Each wall is flat, endless, passes through zero and stands at right angles to its row. A trip goes straight from one point to another. List the walls that it crosses, first one first.

Walls:
(1): [-0.68, +0.51]
(2): [-0.15, -0.35]
Trips:
[+0.11, +0.07] to [-0.15, +0.45] -> 1
[-0.33, -0.26] to [-0.49, +0.33] -> 2
[-0.16, +0.32] to [+0.30, +0.18] -> 1
[-0.36, +0.59] to [-0.53, +0.29] -> none
[-0.14, -0.34] to [+0.52, +0.32] -> 2
[-0.40, -0.03] to [+0.32, -0.02] -> 1, 2
[+0.32, -0.05] to [+0.08, -0.26] -> 2
[-0.58, -0.09] to [-0.45, +0.61] -> 2
[-0.36, -0.33] to [-0.28, -0.43] -> 1

Walls:
(1): [-0.16, +0.19, -0.16, +0.38, +0.55, -0.34, -0.44, +0.20, -0.18]
(2): [+0.18, +0.22, +0.04, -0.29, -0.45, +0.46, +0.11, -0.44, +0.07]
(3): [+0.25, -0.20, +0.31, +0.06, -0.58, -0.03, +0.10, +0.40, +0.01]
(4): [-0.54, -0.43, +0.15, +0.28, +0.05, -0.34, +0.10, -0.28, -0.24]
Trips:
[+0.10, +0.04, -0.27, +0.01, -0.21, +0.08, -0.16, -0.34, +0.15] to [+0.04, +0.02, -0.62, +0.04, +0.30, +0.15, -0.03, -0.17, -0.01] -> 1, 2
[-0.28, -0.15, -0.20, +0.01, -0.72, +0.32, -0.03, -0.30, -0.63] to [+0.17, -0.08, -0.05, -0.40, +0.14, -0.19, +0.67, -0.22, -0.42] -> 3
[-0.22, -0.41, -0.15, +0.19, -0.19, +0.62, -0.15, -0.43, +0.40] to [+0.37, -0.04, -0.80, -0.06, +0.50, -0.23, +0.67, +0.66, +0.06] -> 4, 2, 1
[+0.27, -0.31, +0.25, -0.15, +0.06, -0.34, -0.21, -0.21, -0.32] to [+0.60, +0.56, -0.30, +0.13, +0.80, -0.40, -0.11, +0.27, -0.14] -> 3, 4
[+0.09, +0.11, +0.06, +0.48, +0.10, +0.23, -0.11, +0.43, +0.23] to [-0.01, +0.35, +0.00, -0.15, -0.37, -0.18, -0.24, +0.12, +0.07] -> 2, 1
[+0.59, +0.24, +0.00, +0.27, +0.77, -0.20, +0.62, -0.36, -0.25] to [-0.24, +0.53, -0.23, +0.68, +1.01, -0.41, +0.36, +0.03, +0.49] -> 4
[+0.24, -0.19, -0.27, +0.79, -0.19, -0.46, -0.03, +0.37, +0.60] to [-0.06, +0.01, -0.30, +0.27, +0.32, +0.38, -0.02, -0.13, -0.31] -> 3

Walls:
(1): [-0.20, +0.01, +0.02, -0.37, +0.38, +0.41, -0.14, +0.51, +0.08, -0.44, +0.04, +0.23, -0.61, +0.21, +0.20, +0.09, +0.39, +0.31, +0.01, +0.44]
(2): [-0.63, +0.20, -0.02, +0.61, -0.29, -0.46, -0.18, +0.12, +0.23, -0.56, -0.49, -0.56, +0.32, -0.30, +0.31, -0.44, -0.19, +0.43, -0.31, -0.50]
(3): [+0.45, +0.12, -0.05, +0.13, -0.15, +0.27, -0.15, +0.33, -0.52, +0.73, +0.31, -0.73, +0.04, -0.18, -0.30, +0.21, -0.19, +0.04, +0.51, +0.37]
(4): [+0.47, -0.26, -0.20, -0.25, -0.20, -0.26, -0.37, +0.49, +0.76, -0.16, -0.14, -0.38, +0.19, +0.20, -0.17, +0.35, +0.55, +0.02, -0.06, +0.10]
(5): [-0.16, +0.39, -0.78, +0.11, -0.47, -0.39, +0.47, -0.16, +0.13, +0.13, -0.16, -0.21, -0.34, +0.21, -0.06, -0.08, +0.32, +0.58, -0.37, -0.14]
(6): [-0.36, +0.18, +0.21, -0.49, -0.13, -1.00, -0.73, -0.23, -0.14, -0.33, -0.19, -0.38, +0.32, +0.26, -0.20, +0.11, -0.47, +0.14, -0.03, -0.21]
(7): [+0.04, +0.16, +0.17, +0.17, +0.44, +0.14, +0.37, -0.38, +0.01, -0.17, +0.44, -0.38, +0.22, -0.33, +0.42, +0.73, +0.12, +0.17, +0.00, +0.38]
Trips:
[-0.36, -0.33, +0.11, +0.38, -0.43, +0.29, +0.18, -0.20, +0.52, +0.36, +0.01, -0.44, -0.15, -0.15, +0.13, -0.92, -0.26, +0.16, -0.48, -0.16] to [-0.23, +0.23, +0.37, +0.23, -0.22, +0.15, +0.05, +0.38, +0.13, +0.28, -0.23, +0.43, -0.12, -0.15, +0.17, -0.35, +0.07, +0.60, +0.04, -0.95] -> none
[+0.26, +0.02, -0.14, -0.40, +0.21, -0.44, +0.39, -0.37, +0.35, +0.32, -0.89, -0.59, +0.10, -0.08, +0.17, +0.36, -0.60, +0.01, +0.42, +0.63] to [+0.24, -0.24, +0.57, -0.02, +1.13, +0.09, -0.14, +0.11, +0.03, +0.22, +0.00, +0.20, -0.33, -0.26, +0.13, +0.03, -0.26, +0.02, +0.17, -0.12] -> 5, 4, 1, 6
[+0.13, -0.39, -0.68, -0.68, -0.22, +0.72, -0.35, -0.42, -0.34, +0.22, +0.48, +0.17, -0.03, +0.20, -0.23, +0.11, -0.39, -0.33, +0.60, -0.40] to [+0.46, +0.01, +0.21, -0.70, -0.02, -0.12, +0.32, +0.28, +0.38, -0.02, +0.24, +0.08, -0.22, -0.23, -0.41, -0.26, -0.02, +0.35, -0.70, +0.30] -> 1, 4, 5, 3
[+0.01, +0.33, +0.31, +0.07, +0.03, -0.21, +0.14, -0.04, -0.46, +0.57, +0.30, -0.08, -0.55, -0.08, +0.23, +0.68, +0.51, -0.24, +0.27, -0.45] to [-0.28, +0.03, -0.07, -0.11, +0.70, +0.07, +0.10, +0.13, +0.37, +0.03, -0.81, +0.12, -0.14, -0.19, -0.78, -0.58, -0.48, +0.30, -0.23, +0.48] -> 1, 7, 3, 2, 6

Walls:
(1): [-0.36, +0.37, +0.48, +0.75, +0.25, +0.17, -0.15, +0.43, -0.20, -0.43, +0.37, +0.22, -0.39, +0.86, +0.00, -0.11, +0.05, -0.05, +0.11, -0.35, +0.16, +0.05, -0.59, +0.47, -0.93, -0.32, -0.08, +0.79, +0.19, -0.30, -0.35, +0.29, +0.31, -0.11, -0.50, +0.30, -0.67, -0.40, +0.04, -0.04, +0.56, +0.28, -0.49, -0.33, +0.11, -0.65, -0.19, -0.19]
(2): [-0.38, +0.60, +0.13, -0.37, -0.21, +0.51, -0.06, +0.53, -0.91, -0.21, -0.84, +0.27, -0.01, +0.13, +0.54, -0.11, +0.97, -0.28, -0.08, +0.00, +0.16, +0.33, -0.27, -0.58, +0.12, +0.02, +0.35, +0.57, +0.49, +0.25, -0.46, -0.29, +0.15, +0.22, +0.24, -0.25, -0.97, +0.31, -0.12, +0.11, -0.16, +0.06, -0.32, +0.02, -0.15, +0.09, +0.42, +0.49]
(3): [+0.17, +0.53, -0.11, +0.24, -0.24, -0.28, +0.24, -0.29, +0.28, -0.29, +0.39, -0.06, -0.05, -0.17, -0.48, +0.15, +0.23, +0.44, +0.36, -0.67, -0.19, -0.15, +0.23, -0.42, -0.61, +0.26, -0.05, -0.49, -0.11, +0.34, +0.42, -0.03, -0.30, -0.71, +0.14, +0.41, +0.04, -0.15, +0.40, -0.06, -0.01, +0.09, +0.45, -0.43, -0.68, -0.01, +0.42, +0.44]
(4): [-0.27, -0.17, -0.02, -0.74, -0.08, +0.06, +0.82, -0.89, +0.32, -0.39, -0.28, -0.05, +0.07, +0.12, -0.09, -0.17, +0.17, +0.21, +0.26, -0.44, +0.35, -0.79, +0.29, -0.54, -0.60, -0.08, +0.21, +0.54, -0.30, +0.00, -0.84, -0.82, -0.50, +0.10, +0.01, +0.04, +0.47, -0.06, +0.39, +0.38, +0.66, +0.31, -0.22, +0.30, +0.22, +0.18, +0.60, +0.46]
Trips:
[+0.24, +0.58, +0.35, -0.24, +0.13, +0.10, +0.27, +0.31, -0.47, +0.21, -0.04, +0.43, +0.40, +0.13, +0.13, -0.41, -0.18, +0.24, -0.39, +0.25, -0.24, +0.05, -0.06, +0.07, -0.29, -0.88, -0.33, -0.13, +0.16, -0.53, -0.52, +0.09, -0.03, +0.43, -0.71, +0.39, +0.54, +0.53, +0.39, -0.10, -0.26, -0.01, +0.15, -0.12, +0.49, +0.17, +0.10, +0.38] to [-0.16, +0.16, -0.23, +0.53, +0.18, +0.01, +0.47, -0.22, +0.30, -0.32, +0.27, -0.07, -0.22, +0.18, +0.19, +0.78, +0.05, -0.11, -0.19, -0.52, +1.08, +0.09, -0.10, -0.55, +0.30, -0.20, -0.10, -0.04, +0.20, +0.45, -0.22, -0.05, +0.31, -0.28, +0.17, -0.19, +0.37, +0.14, -0.31, +0.23, +0.15, +0.19, +0.13, -0.41, +0.10, -0.25, +0.23, -0.68] -> 3, 2
[+0.24, +0.14, +0.31, -0.50, -0.10, -0.15, -0.28, +0.16, -0.54, -0.15, +0.24, -0.09, -0.07, +0.18, +0.32, +0.30, +0.07, -0.04, +0.62, -0.31, +0.08, +0.30, -0.08, +0.40, +0.03, -0.67, +0.32, -0.18, -0.21, +0.20, -0.60, +0.20, +0.65, -0.02, +0.24, -0.03, -0.29, -0.28, -0.16, -0.17, -0.76, -0.21, -0.04, +0.02, -0.68, -0.41, +0.49, +0.25] to [+0.21, +0.46, +0.02, -0.10, -0.23, +0.44, -0.11, +0.39, +0.01, +0.58, -0.71, +0.10, -0.27, -0.40, -0.23, +0.46, +0.90, +0.12, +0.35, -0.07, -0.01, -0.29, +0.62, -0.21, -0.41, +0.54, -0.45, -0.12, -0.22, -0.14, -0.19, +0.19, -0.43, -0.07, -0.01, +0.14, +0.24, -0.09, +0.26, -0.02, -0.17, -0.69, +0.35, +0.40, +0.00, +0.03, +0.86, +0.03] -> 1, 4
[-0.27, +0.15, +0.27, -0.21, -0.35, -0.32, -0.20, +0.24, +0.38, -0.20, -0.47, +0.01, +0.08, -0.26, -0.09, -0.35, -0.04, +0.21, +0.42, -0.03, +0.03, -0.06, +0.20, +0.13, -0.12, -0.38, +0.07, -0.35, -0.11, -0.66, -0.37, +0.33, +0.26, +0.23, +0.05, -0.29, +0.50, -0.10, -0.43, +0.29, -0.11, -0.18, +0.03, +0.61, +0.26, +0.63, -0.37, -0.40] to [-0.11, -0.36, -0.06, +0.13, +0.16, -0.79, -0.17, +0.25, +0.51, -0.74, +0.24, -0.17, -0.08, +0.47, -0.61, -0.20, -0.07, +0.08, -0.31, -0.57, +0.31, +0.73, -0.09, -0.25, +0.41, -0.40, -0.10, +0.22, -0.08, +0.12, +0.08, -0.70, -0.81, -0.40, +0.06, +0.35, -0.29, -0.12, -0.42, +0.04, +0.18, +0.00, +0.17, -0.56, +0.12, +0.47, +0.21, +0.34] -> 3, 1
[+0.06, +0.29, -0.25, -0.01, +0.23, +0.16, -0.11, +0.44, -0.38, -0.09, +0.06, -0.68, -0.03, -0.02, +0.08, -0.25, +0.41, -0.20, -0.05, +0.28, +0.15, +0.03, +0.34, -0.26, +0.00, -0.37, +0.33, +0.14, -0.26, -0.13, +0.04, -0.39, -0.52, -0.76, +0.19, -0.14, -0.15, +0.38, +0.12, +0.20, +0.12, +0.01, +0.59, -0.13, +0.37, -0.38, -0.10, +0.31] to [+0.65, -0.21, +0.12, -0.28, -0.48, -0.43, +0.18, -0.84, -0.24, -0.30, -0.21, +0.59, -0.06, +0.22, +0.30, +0.11, -0.02, -0.30, -0.11, +0.55, -0.15, +0.59, -0.17, -0.36, +0.10, +0.00, -0.12, -0.21, +0.04, -0.17, +0.26, -0.23, +0.37, -0.18, -0.61, -0.22, +0.53, +0.58, -0.23, -0.08, +0.29, +0.20, +0.26, -0.35, +0.11, +0.09, -0.49, +0.35] -> 3, 2, 4
[-0.36, +0.45, -0.19, -0.18, +0.06, +0.45, +0.00, +0.47, +0.05, +0.06, +0.79, -0.22, +0.51, -0.03, -0.54, -0.27, +0.46, +0.04, +0.46, -0.45, -0.05, -0.11, -0.90, -0.19, +0.27, +0.12, +0.39, +0.21, -0.24, +0.03, +0.07, -0.60, -0.63, +0.18, -0.51, -0.19, -0.35, -0.32, -0.19, -0.62, -0.31, +0.42, +0.60, -0.14, -0.03, +0.33, +0.26, +0.43] to [-0.65, -0.33, +0.49, +0.43, -0.01, +0.13, -0.33, -0.26, +0.00, -0.14, +0.22, -0.38, +0.43, +0.11, -0.24, -0.03, +0.30, +0.10, +0.45, -0.53, +0.34, +0.17, -0.13, +0.43, -0.56, +0.14, +0.11, -0.36, +0.69, -0.52, -0.30, +0.34, -0.11, +0.64, +0.37, -0.29, -0.01, +0.46, -0.31, -0.15, +0.04, +0.13, -0.09, -0.05, +0.27, +0.03, -0.32, +0.22] -> 3, 4
[-0.10, +0.40, -0.01, -0.24, +0.38, -0.05, -0.05, +0.12, +0.31, +0.14, -0.03, +0.16, +0.06, -0.73, +0.04, +0.06, -0.28, +0.40, +0.11, +0.26, -0.88, +0.22, -0.14, +0.03, +0.17, +0.05, -0.45, +0.76, +0.45, -0.11, -0.15, +0.21, +0.08, +0.09, +0.09, -0.14, -0.18, +0.53, +0.11, +0.08, +0.07, -0.31, +0.09, +0.50, +0.15, -0.30, +0.02, +0.65] to [-0.38, -0.28, -0.40, -0.12, +0.10, -0.37, +0.06, -0.19, +0.06, +0.02, -0.10, -0.09, +0.33, +0.16, -0.68, +0.00, +0.11, +0.43, -0.08, +0.04, +0.13, +0.31, -0.24, +0.48, -0.50, +0.13, -0.03, -0.53, +0.36, +0.48, +0.20, -1.20, -0.20, -0.53, -0.08, +0.25, +0.08, -0.12, +0.23, -0.29, +0.14, +0.08, +0.55, +0.09, -0.04, -0.06, +0.19, -0.19] -> 3, 4, 2
